Rows are points. A path goes straight from each point to the next, and from the last back to the first. The post is the endless flat space through its rows: a point in 2 columns, a line in 3, a plane in 4, and so on, so that a path can go around it. How many times does the path go around the post? Going back the other way cancels.
In the rows, 128 means zero.

Post, 2 rows:
[[107 144 180]
 [108  85 116]]
Path (25 x 3):
[[ 99 121 202]
 [ 57  73 124]
 [ 39 202 198]
 [ 96 148 145]
 [181 101 132]
 [127 137 197]
 [ 62  89 136]
 [ 68  93 100]
 [134 136 155]
 [178  86 128]
 [104 155 211]
 [ 89  84 122]
 [ 92 131 129]
 [126 128 133]
 [147  96 139]
 [121  59 146]
 [ 71 113 138]
 [ 89 132 121]
 [137 100 130]
 [131  27  61]
 [119 172 234]
 [ 83  87 129]
 [ 66  83  84]
 [111 176 197]
 [179 118 185]]
Times around: 5

Post:
[[118 106  68 135 179 157 140 124]
 [177 144 120 123 141  82 102  76]
 [120 142  79 151 152 133  98 140]
 [180  39 122 143 149 127 127 135]
 [143 102  67 140 150 119 203 122]
 [106 137 190 149 117 135 138 136]
 [156 144 167 117 109 141  60 140]]
Path, 29 rows:
[[165  54 181  94  96 227 128 163]
 [141 134 134 164 109  63  92 103]
 [192  97 156  81 102 128 149 118]
 [146 107  68 184 152  83 151 159]
 [132 147  74 131 175 193 105 157]
 [122 131 113 132 157 162 121  77]
 [124 117  93 131 118 174  72 138]
 [146  48  35  94 152 153 201 139]
 [145  51 142 127 217  99 174 111]
 [139 125  95 197 166 120 116 159]
 [176  88  42 170 162 112  78 136]
 [227  20  82 120 158 148 165 140]
 [130 108  57 114 198 167 202 163]
 [165  24  81 103 214 144  71 113]
 [117 178  60 143 101 115 116 157]
 [138 128 125 150 106 148 104 144]
 [201  76 105 118 167 162 103  87]
 [149  86 114 134 217 127 146  81]
 [131 102  48  90 218 142 135 111]
 [132  90 103  81 132 181 159 146]
 [117 135 118 133 116 184  48 168]
 [198 157  83 118  93 122 128 124]
 [148 123  49 118 203 151 122 118]
 [ 71 134 141 180 182  99 152 138]
 [171  81 165 148 116 106  55 150]
 [153  98 140 115  88 138 104 134]
 [167  23  40  87 189 158 132 182]
 [243  66 134 127 161  94  91 151]
 [124  86   7 202 160 136 156 192]]
Times around: 0

Post, 13 rows:
[[ 68  53 158 136 130 129 144 144 118 118 116 134 139 113]
 [ 97  94 111 151 127 133 155 141  93  98 108 161 179 158]
 [102 130 113  93 125 151 128 113 151 173 100 115 125 155]
 [175 150 136  93 118 135  80 134 135 181  87 150  78 114]
 [ 61  96 129 134 111 146 165 153 112  81 145 133 117 132]
 [133 100 113  91 136 148 121 145 143 141 132 114 139 107]
 [ 42 111 129 143  99  99 130 183 117 106 170 117 158 145]
 [150 173 136 121 165 120  76  94  99 176  49 108 103 105]
 [ 71 119 157 116 148 111 181 171 101 126 151 150 155 144]
 [107 113 146 107 171 143 120 129 199 126 123  76 114 154]
 [151 152 143  93 154 122  34  96 102 168  95 127  93 136]
 [152 168 155 129 134 165 101  78 127 172 112 110 116 139]
 [143 165 143  83 103 135  90 104 116 147  75 102 115 137]]
Path, 33 rows:
[[116 165 130 123 153  93 168 142 112 173  86 133 139 207]
 [136 113  95  99 133 117 106 130 141 170 120 137  78  96]
 [107  65 132 168 126 147 101  99 146 118 122 117 143  74]
 [ 45 157 157  72  95 109 132 115 140 181 102  97 176 136]
 [103  72  90 142  82 168 143 126 195 111 149 103 120  98]
 [152  88 124  73 132 130  68 103 143 170 104 172  69 165]
 [129 105 181 114 168  99  59 126 176 124 104  59 136 172]
 [ 69  82 121 177 210 135 143 126 105 158  66  80 211 128]
 [ 96 100 146 100 102 160 100 129  93 114 101 160 156 127]
 [ 33 169 133  95  83  86  35 111 148 167 128  94  96 133]
 [122   7 154 119 149 150 165 120 115 143  70 157 130  37]
 [104  96 170 127 130 114  95 136 198 143 168  84  68 147]
 [ 74  98 140 135 170 127 125 124 182 165  43  93  74 175]
 [179  91 139  95 129 138  62 149  75 160  97 201  95  91]
 [159 158 163 100 115 151 103 128  91 147 145 178 114 126]
 [135  55 172 124 192 142 109  83 151  95  36 120 102 115]
 [174 145 156 160 153 148 132  68 115 111  68 117  76  96]
 [ 69 117 158 107 140 103 140 124 131  88 144  23 128 158]
 [ 62  93 117 139  29 181 174 175 137 105 172 115 130 157]
 [ 44 133 118 158  93 156 179 154 130 136  88 100 206 175]
 [ 61 221 136  72 115 116  77  96 161 178 132  74 148 232]
 [ 48 121 146  78 105  94 146 165 154 112 124  94 150 138]
 [ 48 101 119 152 170  84 123 183 161 114 191  94 142 150]
 [ 57 109  60 117  95  56 166 245  97  76 137  96 185 154]
 [109 147 206 117 136 127 114 149  97 121 121  82 108 124]
 [154 172  90 105 112 155  97 166 144 177 119 170 112 157]
 [ 73 149 101 101  25 174 133 161 132 147 150  93 122 175]
 [ 99 123 146  82 100 120 175 165 103 112 130  95 116 152]
 [116 134 199 105 125 104  96  83 128 166 103  85  98 137]
 [111 153 148 114 150 123 185 135 155 161 122 164 136 172]
 [ 65 188 142 128 100 118 124 162 115 116 151 116 159 118]
 [ 99  60  99 124 134 166  49 130 172 128 141 119 147 168]
 [134 138 126 102 180 148 131 117 132 191 118 146 134 183]]
Times around: 2
